Each row is a point. To make a cloud, some directions were put in groups of two or more. Within a group, all points are equally far from the middle, so they leave a hole (a ring in 2 directions, a hollow ball in 3). The other directions are filled evenly. Then the cloud was stretched, turned, moved and blurred a little. Count the holes, and give their numbers of directions, smallest first.
In the rows, 128 means zero.

Cloud (14 x 2):
[[118 130]
 [167 134]
 [187 147]
 [164 133]
 [117 168]
 [ 96 173]
 [ 85 150]
 [102 157]
 [ 91 142]
 [124 116]
 [172 128]
 [152 178]
 [161 180]
 [ 94 166]]
Holes: 0

Cloud (13 x 2):
[[153 182]
 [174 154]
 [154 112]
 [109  98]
 [ 89 138]
 [105  99]
 [163 177]
 [145 184]
 [134  99]
 [101 161]
 [145 105]
 [120 178]
 [170 136]]
Holes: 1 (2)

Cloud (19 x 3):
[[143 180 108]
 [179  92 157]
 [176 140 162]
 [190 117 135]
 [127 163 150]
 [118  98 166]
 [136 134 160]
 [133 119 156]
 [112 120 183]
 [132 137 172]
 [173 141 187]
 [164  78 161]
 [199 120 116]
 [175 135 133]
 [118 166 121]
 [102  90 155]
 [144 173 103]
 [126 164 146]
 [131  71 154]]
Holes: 0

Cloud (22 x 3):
[[163 147 105]
 [180 114 130]
 [143  89 194]
 [104 172 104]
 [142 127 176]
 [118 142  98]
 [123 119 140]
 [149 124  90]
 [175 139 120]
 [122 130  94]
 [188 153 134]
 [ 71 131 133]
 [132  93 198]
 [118 143  88]
 [100 127 181]
 [103  58 165]
 [119  79 100]
 [115 143 161]
 [ 69 128 107]
 [ 90 124 174]
 [112 122 124]
 [ 57 134 115]]
Holes: 0

Cloud (19 x 3):
[[107  96 135]
 [ 82  96 195]
 [161 151 115]
 [120  90 147]
 [151  88 168]
 [130 157 167]
 [116 170 140]
 [156 159 131]
 [111 122  81]
 [ 78 108 180]
 [ 94 115  98]
 [155 161  86]
 [149 169 120]
 [171 126 168]
 [164 119 143]
 [111 172 135]
 [ 69 127 130]
 [ 79 112 183]
 [105  87 156]]
Holes: 1 (2)

Cloud (29 x 4):
[[135 173  83 108]
 [102 125 173 116]
 [162 167 139 119]
 [138 179 129  95]
 [127 122  88 179]
 [ 86  89  86 138]
 [ 63 152  99 110]
 [100 101  90  92]
 [126 181 114  92]
 [135 135 108 181]
 [116 161 157  89]
 [141  96 149  88]
 [133 154 129 173]
 [112 149 168 100]
 [144 147  71 113]
 [178 134 122 109]
 [ 86 119 164 139]
 [135 118 103 179]
 [ 93 163  90 168]
 [108 116 173 107]
 [119 179 122  88]
 [127 179  95 101]
 [112 158  66 150]
 [123 125  80 175]
 [ 99 146 137  72]
 [ 75 160 106 163]
 [103 161  77 163]
 [120 101 167 101]
 [104 159  88 174]]
Holes: 2 (2, 2)

Cloud (31 x 4):
[[ 83 145 110 120]
 [165 112 173 144]
 [166 104 129 160]
 [160 121 160 178]
 [ 67 187 137 163]
 [107 116 133 187]
 [ 73 173 146 153]
 [122 117 147 203]
 [ 89 153  89 108]
 [165 140 150 123]
 [ 94 155 163 122]
 [137 107  92 139]
 [144 142 113 186]
 [129 169  99 132]
 [ 93 121 148 167]
 [ 93  97  99 144]
 [ 80 119 128  95]
 [159  84 167  85]
 [132  64 162 158]
 [159 118 109 182]
 [167 155 130 166]
 [ 96 128 145 148]
 [124 138 134 150]
 [128 127 180 174]
 [ 95 144 145 184]
 [149  75 161 148]
 [135  91  92 131]
 [115 105 163 184]
 [ 81  78 145 170]
 [132 158 148 141]
 [ 88 168 120 187]]
Holes: 0

Cloud (48 x 6):
[[107 111 129  86 137 183]
 [ 97  90 136  93 155 167]
 [122 153 136 139  88 158]
 [150  82 168 103 107 119]
 [113  81 156  90 142 112]
 [124  84 185 134 122 111]
 [161 126 115 107 165 154]
 [135  99 153 145 123 186]
 [147  66 101 167 134  83]
 [174  93 128 152  94 126]
 [151 120 164  65  93 157]
 [121  62 160 117 158 139]
 [163  91  80 128 138 117]
 [126  56 108 160 159  98]
 [142 107 165  92 139  98]
 [ 72 116 151 135 134  78]
 [127 137 169 175 152 146]
 [108 106 110 116 128 181]
 [143 185 121 138 141 122]
 [ 91  73 143 157 186 135]
 [111  74 133  94 113 119]
 [ 70 112 140 142 190  85]
 [173 116  86 122  98 128]
 [178 115 150 137 103 100]
 [110 114 169 104 189 129]
 [ 87 148 145 112 116 184]
 [ 93 125 175 110 176 177]
 [135  71 166 160 139 135]
 [ 73 155 151 133 182 105]
 [ 87 143 136 137 121 180]
 [ 85 136 141 185 126  84]
 [ 69  65 152 148 149 117]
 [ 73 102 138 123 140  79]
 [102 118 122 166  89 128]
 [162 126 156  90  87 118]
 [136 121 133 115 100 194]
 [136 109 119  87  80 142]
 [169 164 149 148 136 115]
 [132 111 161  76 157 172]
 [129  94 167 116  97 186]
 [119 104 169 179 123 135]
 [120  94 101 166 109 147]
 [139 170 176 127 159 139]
 [129 100 191  95 123 126]
 [144 117 111 173 111  62]
 [ 91 121 129 193 188  70]
 [102  77 128 184 189  94]
 [173  94 126 142 102  87]]
Holes: 1 (6)
